Each row of a before or after table is a point. The points were changed in one or more steps. Then noise was added and the rows were shuffled. The steps act on columns, c1 being the first. What was done? A step turns or swaps two columns, mirrors them in a line or flattens them onto one, adds a multiple of one to another, or multiplies or shifts one. Angles are multiples of 10 degrees, from the lower column toward the higher: turns from -170 to 170, lines from 10 to 170 but not 90. Use the fewest steps. Two steps may share a column if one is a turn and the other turns, adds or multiplies; they go together, in the order done. Otherwise the lowest column goes first.

Before (14 x 3):
[[ 15 -46  23]
 [ 15 -18  -9]
 [ 14 -48 -60]
 [-22  39 -35]
 [ 32 -13 -42]
 [ 34 -38 -39]
 [-37   6   4]
 [  4 -41  -3]
 [  0  -7   4]
 [-38  55   0]
 [-10  29 -18]
 [ 31 -21  -8]
 [ 11 -21 -17]
 [-25  38 -13]]
After:
[[-11  42  36]
 [-53 -59 -30]
 [-20  19   3]
 [ -3 -49  -8]
 [-11  -4  34]
 [-26 -51 -44]
 [ -3 -26 -17]
 [  4 -19   3]
 [  1 -31 -32]
 [-40  30  10]
 [-27 -21 -42]
 [-22  27  21]
 [-10 -33 -18]
 [ 28 -56  -7]]
Steps: turn c1 and c3 by -70 degrees; shift c2 by -10

Before:
[[ -6 -18  -3 -12  11 -14   8   9 -19]
 [ 20  -8  -8  11   0  -1  10 -60  -4]
 [  0  12  10   2   1  -4  -9  10  -5]
 [ -3  11  -4  10  12 -15   2   0   5]
 [ -7 -25   1 -19  10 -14 -11  -2  -1]
 [ 28  -7   5   2   3 -15 -23  -4  -1]
 [ -4  14  14   9  -7 -16 -52   7  -3]
 [ -4   1  14  -3 -15 -14  -2   9   7]
 [ -7  11  -4  10   0  14   4  13   6]
 [  4  14  -3  -7   4  11 -17 -18 -11]
 [ -7  15  -6  -5  11 -14   9   3 -25]
 [ -2  17   5 -13   9  -1   4   9  -3]
 [ -3   7  12  10   3 -19   3  12 -16]
 [ -5  14  -9  -5 -33 -11  -3  10   4]]
After:
[[  5 -21  -4 -11  14   0  -2   9  -8]
 [ 11  16   1   3 -31   0  19 -61  18]
 [-17 -13  -8 -10  -4  11   4 -17  17]
 [  4   9 -21 -11  10 -19  -2  12  -4]
 [-22   6  -4   5   2 -16  27  -4  -9]
 [  1  10   6 -15  13 -15  -2   0   3]
 [ -8  -3 -11 -13   6  -4  -1  10 -12]
 [ 10 -12 -21 -12  12 -14  -7   2  34]
 [  4   9   8 -14   7  14  -7  12   1]
 [ -3 -11   7 -11 -29 -12  -5  10  11]
 [-52   6  -9 -18  -3 -16  -3   6 -21]
 [  8  -8 -16  23  17 -14  -5  10  23]
 [-11 -14  -2  32   8 -13  -7  -1  -1]
 [ -2  -4   0   1 -12 -15  -4   9 -31]]
Steps: swap c1 and c7; multiply c4 by 1.3; turn c2 and c4 by -110 degrees; turn c3 and c9 by -120 degrees; multiply c9 by 2; add 0.5 times c8 to c5

Before (10 x 14):
[[-16  25 -13 -11 -10  -7   9  -4 -18 -21 -16  -6   2  30]
 [  9 -18 -15  -2  18 -15  -3 -36  15  19   2  16   1 -10]
 [ -4  11   9  -5  -9  -6 -10 -20  15  12  12  -1  19 -11]
 [  8   8 -26 -11  -7   1  -9  -5  -7 -10 -32   8  21  16]
 [ 15  11  -1  -1  12  -6  14 -18  17  20   3  17  17 -14]
 [ -5   7  -8  -8  14   0   0 -20  -6 -19 -16   6  18  -5]
 [ 21 -11   5  -8   9  -9   0 -17  20  -4   2  16  24   7]
 [ 13   6 -20 -27   2  -1  -4  -8 -22 -16 -12   9  -2   4]
 [ -7  17  11  18 -16  -2  11   0 -21  -1   5 -32  19   4]
 [-24  21   9  14 -37   0  17  -4 -39 -12   0  -6  18   9]]
After:
[[  9  -8 -30 -11   1  13  -8 -14  11 -11 -26 -11  10  24]
 [ 21  12   5 -11   7   9   0 -21 -23  -3   2 -27  21  13]
 [ 15  -9   0  -2   2   9  12 -28 -21  19   4 -28  21  -7]
 [ 10  17 -13  -1  -3 -11  -4 -17 -24  18   5 -44  14  -9]
 [-16 -25 -15 -10  -2 -11  10  11  20 -24 -16   0  -1  29]
 [-23 -20   9  14   4   6  19  12  55 -13  -3   0  14  15]
 [ 14  -6 -22 -27 -16  -3  -4 -16  16 -13  -8 -15   0   3]
 [ -5 -11  10  -5  17  12 -11  10  -7  13   9 -16  18  -3]
 [ -4 -17  13  19  -3  10  10  59  26  -1   2  21  13  10]
 [ -5  -8 -11  -7 -15  11  -3  -4  -5 -16 -16 -23  15   2]]
Steps: multiply c2 by -1; turn c3 and c11 by -10 degrees; turn c5 and c9 by -140 degrees; turn c13 and c14 by 20 degrees; turn c6 and c13 by -40 degrees; multiply c12 by 2; turn c8 and c12 by 110 degrees
